Each row is a point. Any point is a mix of the corners, with weights that add up to 1. It lies inside the corners' shape when no weight is negative. Say inside or outside, and name the corners with a negative weight.

Corners:
(1): [55 -8]
(2): [14 23]
(3): [-73  -6]
Points:
[-60  -3] => inside
[41 21] => outside (3)
[ 9 19] => inside
[12 -6] => inside
[-38  -5] => inside
[-28   5] => inside

Corners:
(1): [-30 -35  63  25]
(2): [  6  25  23 -42]
(3): [-51  27 -19   7]
(4): [ 83 -54   1  10]
(5): [  3 -10  57  41]
Points:
[ 3  0 42 14] => inside
[ 14 -14  11  15] => inside
[ 21   2  19 -22] => inside
[ 26 -26  42  18] => outside (3)

Corners:
(1): [ 21  -8  21  53   2  19  -9 -31 -20]
(2): [ 11   7  -6 -39   2 -17  20 -33   6]
(3): [ 37 -30 -18 -19  10  19  32  61  51]
(4): [-15 -22   3 -14 -20  24  23  16  21]
(5): [ 23   4  41 -18  26  14   6   6 -17]
(6): [ 16 -22   2 -22 -13   4  24   5 -35]
(7): [ -6  -9  22  40  -2 -95  14   4  74]
(8): [  8  -5   4   9 -10  -5 -25   9   4]
(9): [ 18  46  -6 -25 -11  12  38 -10 -34]
(10): [-63 -24 -73 -16  -2  20  35  10 -27]
Points:
[  2  -5  -6  -8  -1  -4  16 -12  -3] => inside
[23 -7 16 -7 -6  1 13 -5 -7] => outside (10)
[  2  -1 -13 -32  -4  24  26  11 -15] => outside (1, 7)
[  2   0  -9 -19  -7   9  24  42  20] => outside (1, 2, 6)
[  4 -17   2  -6   6 -10  25   0  14] => outside (8, 9)

Corners:
(1): [-53 -57  -6  26 -27 -31 -33 -74  -6  34  50 -28]
(2): [ -8 -46  50 -70 -24  32  57  -8 -47  28  18  51]
(3): [ -1 -22  43 -36  62 -41  43  15 -72 -14 -48  32]
(4): [ 53  45  10 -26   1 -10 -21  28  -7 -17  43 -45]
(5): [ 40  22 -14  15   6 -17  57  16  -5 -34  12  42]
(6): [ 21 -41 -12 -10 -21 -62 -18 -11  31 -54 -31  -7]
(7): [ 48  59  -5 -72  44  46 -20  46  36  63 -37  46]
(8): [-16  -5 -20 -71  -5   5 -52 -55  -6   9  39  22]
(9): [-14 -37 -31 -10 -30  34  62  45 -69 -50  36 -66]
(10): [ 43 -24  -3   3   2  15 -46 -13 -29 -13  -5  14]
(11): [  8  24  34  10  56 -27 -39  41  32 -26  -2  35]
(12): [-43  42  76  40  41  41  18 -42 -39 -20 -72 -57]
(13): [-69  31  51  30 -33   9   5 -11 -75  36   2  29]
Points:
[-12  32  24  19 -15  12 -40 -48   1   3  52   1] => outside (3, 6, 7, 9)
[ -9  -4  31  11   7 -19 -26 -39 -11   1  -9   9] => outside (7, 9)
[ 17   8 -10 -43 -11  17  -2 -10  21   2  28  11] => outside (3, 10, 13)
[ 22  17  14 -23  17   9  -6  15 -13 -11  -7  14] => outside (1)
[  1   8  26 -12   9  -1 -10 -12 -17   8  -6  24] => outside (9)
[-26 -39  12  19 -10 -23  18 -24 -39 -31  11  -4] => outside (4, 7)
[-28   7  42 -37  29  -6 -22 -19 -18  23 -25  11] => outside (5, 9, 10)
[  5 -14  -2 -18  -1  -1   0   1 -20 -13   2  -3] => inside
[-16  11  45  -2  14  22  16 -18 -32  -6 -24 -15] => inside

Corners:
(1): [  0  64  -8 -38  25  40 -81  37 -23  14   2 -42  52  -2  24 -50 -30  -6
  17 -15]
(2): [  9 -39 -39 -33   9 -12   2 -95  56  -6  -6  53 -28   9 -17 -12  29 -26
   9  -5]
(3): [ 30   3  41 -76  26   2 -16  27 -47 -11  20 -51  32   1 -40 -42 -17 -44
  45  27]
(4): [ 35 -10  -9 -61 -17 -20 -46 -11 -25 -57  21  18 -73   2 -32  14  31 -18
 -30 -22]
(5): [  9  16   6  -6  15 -17 -50  49 -91  34   0 -23  31  24 -21 -24 -64   2
  21  -6]
(6): [-29 -16 -37 -16 -23  -2  65  31  33  -9 -12  66  10  -4 -12   1  46 -19
 -13  -4]
(7): [ 34 -17  23 -49   8 -47 -76  26   6  -9  78  -5  51  -6 -25   0 -20 -36
  54   8]
(8): [ 16 -44 -35 -42 -15  39  15  -4  54  50   0  25 -42 -24 -25  18  36  25
   1   5]
(9): [  9  50  -4 -34  22  -7 -24  59 -15  -5  20 -63  23  55 -14  -8 -77   9
  34 -34]
(10): [ 47   8  -6 -34 -26 -24  -3 -32 -41 -21  72 -20   2  18 -63   9  52  -9
 -45 -14]
(11): [ 13 -68 -43 -10  12 -10  46 -25  55   1 -18   3 -12 -48  40   2  41  -9
 -35  -2]
(12): [ 27 -20  -8   5  65  33  16  22  23 -16 -26  50  16  14   2  22  37  10
  -6   4]
(13): [ 64 -56  22 -67 -31  -2 -34 -34  -1 -33  31  24  49 -45 -33 -22  -8  13
  61 -37]
(14): [-48  17  -5 -52  57  -3  -3   5 -16  21   6  -1  12  -9  17   9 -16  40
   5  -9]
(15): [ 26  47   8 -46  11  23 -11  19 -55  29  34  -9  31  26  50   4 -59  -5
  33  23]
(16): [ -7 -21 -18 -37 -10  27  -2 -44 -10 -26  18  -3 -18   8 -50  68  26 -63
 -38 -42]
(17): [ 30  -5  28 -53 -41 -47   0 -24  -1 -14 -25 -13   7  -2 -38  50  58 -16
 -11   2]
(18): [-53 -46 -31   6  -6  42   7  16  28 -10 -22  -2  18  14  39   2  12  51
  25  35]
(19): [ -7  15 -64   4  28   9  25  14  -1   5 -27  -9   6 -35   8  26  32  18
  64  16]
(20): [-15  -4  23  28 -13   6  32 -16  43 -18  -2  17 -33 -36 -16  14  39  -8
   3  -7]
(21): [ 15 -24 -30 -27 -12  -1   1 -29  33 -41 -10  33   5 -46 -51  31   1   4
 -37  37]
Points:
[  7  -5 -13 -33   2  11  22 -16  27 -11 -14  17 -15 -15 -10  16  23 -11
  -1  -8] => outside (5, 7, 10, 18)
[ 18  -5   3 -28  11  -3  -5  -4  -4   0  19 -20  18   3 -19  14 -12   4
  20   2] => outside (1, 4, 6)
[ -7  -8 -30 -19  -2   5  19 -13  48   6  -1  12  15 -25  15   6  14  28
  26   5] => outside (3, 4, 5, 12, 16)
[ 15  -7 -13 -26   7   8  13 -22   1  -4  -9  19 -12 -14 -18   4  26 -11
  -5  -5] => outside (7, 9, 18)
[ 11 -23 -19 -27   3   3   1  -4  15   1   1   2  -3 -15   0   4  16  -3
  -4  -2] => inside
[-11  35 -23 -37  31  32 -29  64 -53  25  -8  -1  36 -16  10  32   6  15
  46  44] => outside (2, 9, 10, 11, 13, 20)
[ 16  -4   1 -35   1   0 -11  -1  -8  -7  16   1  10   4 -14   8   1  -9
  -2  -1] => outside (19)

Corners:
(1): [ 30  26 -60  17 -52 -18  -2 -46  40  16 -27 -12  48 -40 -20 -52  34 -41
  48   4]
(2): [ -3  44   3   8  -3  33 -19 -11  12 -48 -10  -2  26  -3  10 -23  30  15
 -62  46]
(3): [ 39  19  -5 -17  31 -12 -34 -30 -23  29  30 -48 -18 -18  12   4   4  -5
   6 -18]
(4): [ 56   8   9  10  47  -9 -16  66  14  48  25 -39 -31   9   4  -8  12  10
   3  -9]
(5): [ 30  30 -52  23 -76  26  -3 -22  54  -3 -42  -3   2 -55   3 -10 -34 -26
  25 -45]
(6): [-15  23 -28 -24 -31   5 -26 -19  35 -54 -17  14  25  18 -26  25  14  44
 -40  36]
(7): [-20  39  -3   2 -54 -26  11 -37  21 -35  18  34   5  16   0  -9  -3  39
 -30  10]
(8): [ 27 -10  42  21  43 -11 -52  14 -22  -2   2 -10  -4  17  -2  -8 -27   5
  23  -6]
(9): [ 51 -20 -11  28  19 -28 -46   4  -1   1  28  12 -11  14  46  21  22 -37
  -9 -28]
(10): [ 42  14 -40  27 -57  58  19 -62  23 -20 -20 -17  28  -3 -18 -23 -26 -65
   0 -26]
(11): [ -4  46 -11 -15  -8 -17  -2  -7  42 -75  16  -2 -21 -16 -43   8  25   6
 -29  40]
(12): [ -3 -10  13  53  30  34 -41  20   9  26  58 -43   9 -16  -5  10  32 -21
  21 -25]
(13): [  0  -7  14 -16  47 -41 -50  16  27  -5  44 -43 -10   7  18 -11 -23 -30
 -26 -26]
(14): [  2 -34 -16  19  44 -12 -32  17 -28  11  23 -48 -53  20  18  -9 -14  -8
  27   3]
(15): [-19  20   2 -50 -61  -4   4  21   5 -54  22  -8  27  -3  15  19   8   8
 -24  30]
(16): [ 14 -17  14 -15  95   4 -28  30  14  11  46 -15  10  -1  21 -25   5  -3
  44  -9]
(17): [ -8 -14  -9 -20 -37 -14  42 -18  -2 -32 -19   1  -1 -35 -19 -32   9  -6
 -50  -1]
(18): [ 15  -4 -33 -11 -72  18 -24 -39  44   3  -4   9 -30 -15 -21 -52  10 -35
  37 -17]
(19): [ 51 -32   5   3  46 -12 -32   5  45  28  33 -18   0 -37   8 -17 -26 -25
  36  17]
(20): [-15  34 -26 -38 -32  -2   2  -6  -2 -10 -12  30  -1   3 -13  27 -11 -28
 -20  39]
(21): [-13  36  18 -27 -16  -2  12 -43  44 -22 -20 -27   9  -8   2  15  12   1
  -5  20]
Points:
[-12   9   8  -5  14  -7 -22  17  16 -28  24  -6   2   0 -11 -17  11   9
 -20  27] => outside (3, 5, 9, 10, 21)
[ 12  13  -9  -6  -7  -3 -12 -15  13 -16   6 -12  -1  -9  -7  -4   3  -4
  -9   4] => inside
[  5  19 -11  -2  -9   4 -13  -5  20 -19   5  -8   0  -7  -4  -7   7  -5
  -3  -1] => outside (19)
[  4   6  -3 -10  -3  14 -12  -4  29 -14   1 -18   5  -7 -19 -21   9 -16
   3  24] => outside (3, 5, 7, 9)
[ 17 -29  18  -6  58 -39 -42   3  -3  56  28 -20 -22   8   9  -6   1 -12
  43  -7] => outside (2, 5, 10, 11, 15)
[ 12   0 -16   1 -20   4  -6 -14  20   0  11 -17   6 -10  12 -14   3 -12
   0  -9] => outside (8, 11, 20)
[ 12  11 -12  -4 -20   7  -9 -27  20 -20   1   5  13 -15  -3  -8   7 -13
   3   3] => outside (4, 13, 14)
[ 12  13  -5  -1   0   0 -16  -4  20 -12  14 -15  -4  -7  -6  -5   7 -10
  -1   2] => inside
[ 31  -3   1  16  32   1 -31   4  16  15  23 -45 -12 -13  14 -18   7 -28
  34 -14] => outside (6, 7, 17, 20)

Corners:
(1): [  3  25  -5  -5   6  18   1   0  19  -2 -15  -3   9  14 -15 -14   5 -15
  -1  14]
(2): [ 2  3 11 -9 -3 -5  3 12 19  9 12 -5 -3  0  5 -7 -4 15 -7 -6]
(3): [  1  -9   2   0   6  -6 -20   7  -6  -8 -44  -6  -8  -1  -8   4   9  18
   4   4]
(4): [  0  -2  -8 -17 -11 -13  -1 -12 -15  15  10   9   4  -6   2  -5 -12   7
  -2  12]
(5): [ 12   4   0  -7   5  -9  -6   1 -15   6  -6  -4  10  -2 -13   6 -12  13
   3 -20]
(6): [-28  -7  -6  11   3  -9  -7 -22  -9  10   2  -2   5   3  -5   9   2  12
  -3   5]
(7): [  7 -10  -6   5   6  -4  -9   5  -4  -6   3  27  10  -5  -3 -10   3   5
  17  -6]
(8): [  9 -12  -1   6  -3  -3  -5 -13  -8   4   6  -7  13   7   4  11  -3   1
  15   7]
(9): [ -6   0   2  -4 -19 -10  -5   3 -10  -5  -4  13  17  -2 -14  -8  19  -7
  -6   4]
(10): [  0 -10  -1 -11   8  -6 -15  -8 -10  13  -1   0   3  -3 -19  48  -2  12
   2   3]
(11): [  3  -3  -4   1  13   2 -14  -5 -15  12   5   3  11   4  -3 -11  36  -6
   0   5]
(12): [ -1   3   7 -14   5  17  -7 -18   8 -13  -7   3   9   5  -5  -9  12   9
 -14  10]
(13): [-14  -5   7 -10   1  43 -14   2   0  13  10   0   7  14  -7 -10  -1   6
  -4  10]
(14): [ 15 -14  -6  12   3  -2  -6  -4  -3  17   4   1  12  -6 -16   9  -2   7
 -10  -1]
(15): [ -3  -7  10  19 -22 -13   9   1   5   7   3  15 -29  95   4 -15   0  -1
 -11 -13]
(16): [ -2  -2  19  -1  10  -6 -17  -3  13  16 -14   1  19   5   1  -2 -15  -4
 -10  -2]
(17): [  3   9  47   5   2   5 -18  -5  10  12   1   4  -7  25 -18 -12  -5   8
 -14   8]
(18): [  6  -8  -9  -7   0  -9  74  -1 -16  12  12  34  21  -3 -11   0  35   1
  -6   6]
(19): [ 16   8   4  -8   2  22  12   5  -7  -7   8  -1  -6  -8   8  -9 -13 -23
 -11   6]
(20): [  7  18   7   3 -13  13 -11   2  -5   9  -1  12  11  -7   6   2   4  11
  -9   3]
(21): [ 13  -1  -9  -3  16 -10 -12  16 -18  -4   8   1  19   6  -2 -11 -15   8
  -5  11]
Points:
[ 0 -1  5 -1 -1  1 -1 -4 -1  6 -2  6  5  6 -6 -2  7  3 -3  2] => outside (21)
[ 2  1 -1 -4  2  2  0  1  0  4 -3  6  7  3 -6 -3  4  3 -7  1] => outside (8, 17)
[ 3  2  3 -3  0  4 -2 -1 -4  5  0  2  6  5 -4 -2  2 -1 -6  4] => outside (7)
[ 11  -5  12   0   1  -3  -2   6  -5  12   2   6   2  12  -3   0 -11   9
  -3  -1] => outside (1, 6, 9, 11, 12)
[ 2 -4  1 -1  5  4 -4 -5 -6  5 -4  5  6  8 -5  0  1  4 -2  5] => outside (2, 9)
[  2 -10 -11  -4   2  -2  -1  -4 -20   0  -1  14  20 -20  -2   8  -1   6
   2   4] => outside (1, 2, 11, 15, 17)
[-2  1 10 -2  1  3 -2  0  3  1 -8  6  3 12 -4 -3  7  2 -1  0] => outside (4, 14, 21)
[ 8 -1  3 -1 -1 -1 -4  4 -5  8  0  4  6  7 -4  0  0  3  1  2] => outside (6, 12)

Corners:
(1): [  1 -41 -43 -19  41 -40   4  31   9 -31   8   7 -53   9 -41  33  45  -1
  -8  -2]
(2): [  3  21 -62 -29 -30  21 -41  19  54 -35 -54 -16 -13 -26 -32  21  47  17
 -33 -19]
(3): [-11 -33 -12 -34   7  47  19  -2 -14  -4  35 -15 -13  15 -13 -13  -9 -39
  10 -29]
(4): [-17 -44 -50  -9  44  -5  31  51 -11 -14  -6  27 -14 -16 -62  -2  12  -7
   0  17]
(5): [ 24   6 -12   8  12  47   7  17 -15  -1  38 -22   9  13   5 -21 -95   6
  25   3]
(6): [  2  -3  36  35  11   2  36  38  13  -5   0 -41 -14   3  19 -13 -39  -4
  16 -23]
(7): [-37 -60 -64  18  13 -41  40  27 -20   8  -4  29   0  13  -4  35 -26  15
   6  20]
(8): [ 16  -9  -7   1  -2   8  28   6 -18  47 -36 -38  12   0  30 -21 -15 -29
  15  22]
(9): [-11   1  -5  36 -38  -3  19   3  -9 -33 -11 -16 -27  18  33 -35   4 -19
  34 -24]
(10): [  9  25  -3  15 -19 -28  -6   8  40 -29 -12 -14  56 -11  17  12  37  11
 -19 -21]
(11): [  6   3 -14  -4  33  30  17  38  11  -3  13  31 -46 -23 -30  14   4 -24
  -3  11]
(12): [-33  22  50  16  14  -4  29   7  13   3  -1 -42  12  34  23 -27   1  32
  45 -20]
(13): [  8 -26 -45 -15 -11 -37 -21 -13  55  -2 -40  13  17 -32  19 -20  63  75
 -21 -35]
(14): [-12 -61  20 -19  29  19  27  28 -28 -32  13  46 -31  33 -38  39 -50  -8
  10  25]
(15): [ 11  -8 -35  25  -2   9 -45 -28  40 -12 -38  12  -1 -23 -35 -11  68  59
 -54 -11]
(16): [ 16  34 -30 -15  -8  -6   5 -37  49  -4 -49   2  12 -32 -14   5  34  25
 -54 -11]
(17): [-18   2  16  30 -29 -10  -4 -12  32  -2  59 -39  -3  15 -19 -65   6  -4
  41 -49]
(18): [  6   0   9 -25   4  44  36  32 -26  26  60 -30   9  19   9 -50 -34  17
 -14  20]
(19): [-10 -22 -12   2  27  51  25  26  24 -48  -5  -6 -20 -13 -26  19 -28 -31
   4  55]
(20): [-12 -13  40  29  -8  -1  53  15 -38 -10  37 -22  11  10   7  -7 -16  44
  46  -8]
(21): [-42 -14 -44  -9   0   2 -14   8 -11 -43  35  -6 -27 -33  -9 -11 -37   3
  -4   6]
Points:
[ -6 -16 -19   5   1  -6   6  10  14 -18 -11  -2 -12 -10 -13   3  11   1
  -1  -7] => outside (5, 12, 18)
[ -4 -21 -17  -6  12  10  15  17   0  -2  -1  -2 -10  -1 -14   0 -10   3
   1   6] => outside (9, 10)
[ -1 -11  -9  -2   7   6  11   8  10  -9  -3  -7   0   0 -10  -3  -6  13
  -4  -1] => outside (9, 11)
[-14 -28 -14   6   7   3  25  16   1 -28  22  17  -5 -11 -11  -1 -30  -1
  14  -3] => outside (1, 2, 8, 12, 15, 18)
[ 19   0 -41  -6  -2   3 -10   3  35 -16 -45   5  -1 -16  -6  27  20   2
 -31  -3] => outside (4, 12, 17, 18, 20, 21)
[ -5 -13  -8  -1   8   5  10  13   9 -10   6  -3  -6  -4 -13  -2  -2  13
   1  -4] => outside (9)
